Each row is a point. Examples show where two turns around zero, p and q, send a point. Where does a point land after both, in the order given? Backwards means that the second turn is done in reverse. Each puzzle has new turns, and all numbers are rounded.
In the rows, 128 means zero.

Turn p:
[114 130] => [140 136]
[124  79] => [ 98 167]
[146 175] => [146  81]
Turn q:
[83 95] => [81 98]
[155 133] => [155 131]
[146 157] => [148 156]
Where do these land?
p, then q: [157  80] => [ 75 147]
q, then p backwards: [100 151] => [131  92]
p, then q: [127 153] => [144 109]

Turn p:
[108  79  67 121] => [154  55 114 108]
[149 120 137 169] => [117 134 169 107]
[122 146 106 146] => [159 134 137 119]
[164 157 152 127] => [108 174 126 114]
[134 152 172 136] => [108 168 143 147]
[ 91 114 135  70] => [121 103  80 172]
Turn q:
[115  81  56 149] => [146  91 106  52]
[139 166  73 127] => [129 159 161  77]
[141 121 145 119] => [131 117 137 148]
[119 135 157 112] => [108 131 127 157]
[100 143 128 117] => [ 99 142 119 125]
[128 107 142 166] => [159 123  96 137]
[154 143 195 106] => [124 134 151 201]
Where do these land?
p, then q: [108 125 121 180] => [145 119 131 181]
q, then p: [181  76 137 132] => [ 71 106 152  91]
q, then p: [153 148 140 123] => [117 154 148 132]
p, then q backwards: [ 74 147 111  60] => [111  89 189 180]
p, then q backwards: [139 153 108 141] => [140 140 107 153]
p, then q: [112 120 150 132] => [138 135 103 135]

Turn p:
[126 152 122  97 195 125 115  99] => [160  85 159 104 123 170 158 126]
[129 154 156 127  87 126 102 115] => [122 155 138  89 113 115  97 143]
[166 127 138  96 155 112 145  74] => [134  81 146  80 158 115 156 121]
[ 93 107 154 127 197  78 165 130] => [152 106  68 117 127 162 198 123]
[ 84  99 128 105 162 134 131  99] => [111 125 141 126 124 159 190 138]
[120 144  71 161  38 142 118 148] => [ 77 176 141 162 113 111  57  87]
[130  88 112 189 105 135 107 121] => [118 185 128 153 177 130 118 118]
[128 150 134 124 105 172 149 159] => [134 132 139 158  89  89 114 135]
[168 111 119 120  88 125 107 180] => [108 117 110 156 145 111  66 156]
[136 148 145 132 146 130 141 155] => [162 116 112 136 111 119 124 133]
Turn q:
[139 158 162 114 116  99  49 144] => [120 165 117 108 173 123  52 137]
[152 187  62 133 145 140 131 130] => [113 161  81 163  85  83 133 116]
[123 118 154 106 112 104 153 105] => [134 128 155  95 152 121 154 121]
[141  98 153 161 105 137 123 109] => [140  83 139 131 150 139 115 101]
[149 144 134 127 174 164 134 106] => [172 134  81 128 113 136 142 119]
[ 40  93  76  92 159 111 124 112] => [ 55 139 123  84  86 183 169 153]
[153  94 179 107 125  92 136 144] => [167 129 183  93 144 129 110 136]
[133 110  97  84 114 118 127 124] => [108 164 155 120 112 139 139 104]
[133 165 127 152 124 173 145 200] => [147 132 121 208 126 113 122 176]
[ 96 108  96 182 134 135 158 126] => [101  69 122 146  95 129 152 138]
[148 132 168 150 100 134 127 110] => [150 103 130 132 171 115 118 108]
Where do these land?
p, then q: [117  87 128 151 108 111 135 111] => [113 135  95 118 109 116 156 153]
q, then p: [126 214 105 126 132 183 154 172] => [166 147  83 162 128 135  85  46]
p, then q: [118 145 110 122 168 151 150 105] => [163 101 147 121 146 123 154 105]
p, then q: [163 173 140 133  89  40 131  91] => [ 96 210 116  78 116 170 134  86]
p, then q: [151  87  93 116  92 129 113 124] => [111 107  99 102 125 158 118 172]
q, then p backwards: [ 96 108 113  99 119 142 125 123] => [ 90 109 112 123 134 122 111 109]
p, then q: [120 104 115 139 139 113  91 152] => [133 123  94 164 113 146 119 139]
q, then p: [119 147 169 147 155 132 101  89] => [113  79 155 155 150 158 129 125]
q, then p: [141  89 179 119 151 152 152 185] => [173 123 122 153 152  75  95 174]

Turn p:
[145 124 117 143 147 124 150 128 132 110 157 116] => [132 115 104 105 102 148 121 115 131 140 119 131]
[132 121 136 143 137  98 152  99 103 123 152 149] => [157 145 106 100 134 148 158 116 124 137 117 146]
[140 123 115 119 138 141 140 137 102 109 150 167] => [131 129 110 100 146 159 131 120 154 120 155 124]
[112 131 130 160 147 115 142 125 121  94 125 149] => [157 120 107 121 111 143 160 138 143 110 122 120]
[ 92 155 145 116 137 144 130 129 154 179 100 100] => [139 137 174 162 119  90 103 103 108 103 111 120]
[122 156 113 103 102 133  77 134 149 142 131 107] => [ 98 123 134 164 150 116 102 136  92 138 132  96]
[139 109  97 144 104 118 141 140 124 124 138 150] => [104 145 119 120 117 149 155 125 148 148 141 121]
[159 132 129 156 136 128 133 129 101 125 122 139] => [152 117 117 132 130 137 140 124 154 153 142 143]
[129 121 110 117 141 111 145 116 111 113 110 115] => [128 135 101 116 131 106 130 126 150 127 106 131]
[ 96 123 148 115 105 161  97 132 135 152 117  88] => [118 127 166 137 124  80 104 146  93 124 146 118]
[110 139 158 120 129 160 134  87 167 147  91 111] => [144 113 192 130 134  99 115 134 119 116  85 123]
[147  96 121 133 150 110 115 139 124 121 139 155] => [109 110 105 121 134 148 154 120 135 121 142 155]
[140 135 142  95  91 120 106 169 141 126 132 117] => [ 93 147 128 157 133 139  92 159 114 129 144 135]
Turn q:
[150 109 119 138 121 132 137  84 119 111 143 104] => [136 119 126 128 139 101 143 164 138 150 159 141]
[ 97 148 119 128 117 125 141 140 127 110 136  99] => [ 91 137 131 105 123 131 114 145 127 134 132 104]
[135 129 142 132 118 142 130 147 117 105 110 104] => [117 126 135 135 118 120 137 160 113 124 106 112]
[134 138 112 138 132 144  62 131 130 114 118  97] => [124 104  75 146 142 115 135 135 112 134 118  86]
[147 143 121 152 113 136 142  90 132 114 126 132] => [130 156 123 124 148 102 154 142 142 141 136 139]
[147  78 116 111 127  31  98 143 130 111 110 138] => [169  70 138 112 159  98  73 130 148  67 118 129]
[116 143 137 139 175 142 117 130 117 128 139 147] => [105 132 111 156 135 155 139 111 116 110 143 141]
[139 143 171 139 145 137  97 135 129 146 129 132] => [140 124 116 151 118 152 165 114 127 104 126 109]
[ 72 101 144 127 138 130 147 122 127 143 117 143] => [111 125 177 132 123 130 119  91 105 130 151 127]
[142 136 133  96 126 137 143 140 174 114 132 135] => [146 147 141 134 144 163 110 140 145 148 105 120]
[134 139 127 124 111 138 146 148 118 114 138 148] => [114 149 133 135 110 127 119 135 145 128 107 142]
[135 120 114  92 120 117 151 101 119 188 114 145] => [156 108 144  87 121 133 138  89 131 154 124 170]
[116 126 117 152 141 136 144 144 131 134 130 122] => [121 149 125 125 118 131 117 130 101 123 142 130]
[129 137 121 123 110 146 137 136 123 161 150 144] => [132 143 119 121  93 136 129 107 140 146 126 141]
Where do these land?
p, then q backwards: [154 106  93 120 154 130 114 115 104 123  89 159] => [136 155 129 111 123 105  97  73 111 110 134 146]
p, then q: [127 135 141 159 138 108 152 131 111 123 125 114] => [153 148 117 113 125 109 131 131 144 134 105 143]
q, then p: [ 96 133 111 121  91 177 142 119 151 157 120 131] => [149 161 159 149 155 102 119  98 102 155 115 132]
p, then q: [124 156 130 117 119 115 150 138 152 110 136 123] => [118 132 109 133 128 114 142 133 110 139 101 103]
p, then q backwards: [138  92 109 112 114 177 120 148 110 120  99 138] => [103 128 131 127 108  93 139  89 113  95 161 117]
q, then p backwards: [133 135 147 141 155 138 132 128 152 131 156 128] => [126 146 135 136 113 119 128 156 117 126 141 160]
q, then p: [144 126  89 128 106 157  84 159 104 142  84 159] => [123 141 113 153 154  87 186 129 163 158 100 124]
p, then q: [113 133 152 125 131 134 120 111 115 111 135 143] => [128 119 122 141 125 145 122 154 127 121 113 148]
q, then p: [132 114 158 119 132 115 123 127 146 142 112 135] => [141 109 135 112 127 130 116 142 138 142 119 154]
q, then p: [111 126 153 154 109  94 151 112 165 118 188 116] => [120 113 127 131 106 171  71 136  72 130 122 117]
p, then q backwards: [149 143 128 131 134 113 119 106 117 117 130  86] => [147 115  87 114 116 147 110 133 130 129 116 120]
q, then p backwards: [142 140 123 108 131 106 136 135 105 149 147 123] => [144 103 135 134 152 131 147 136 131 104 139 132]
q, then p backwards: [103 125 129 129 153  99 121 135 132 121 141 109] => [122 130 124 107 135 155 110 147 134 114 148 141]
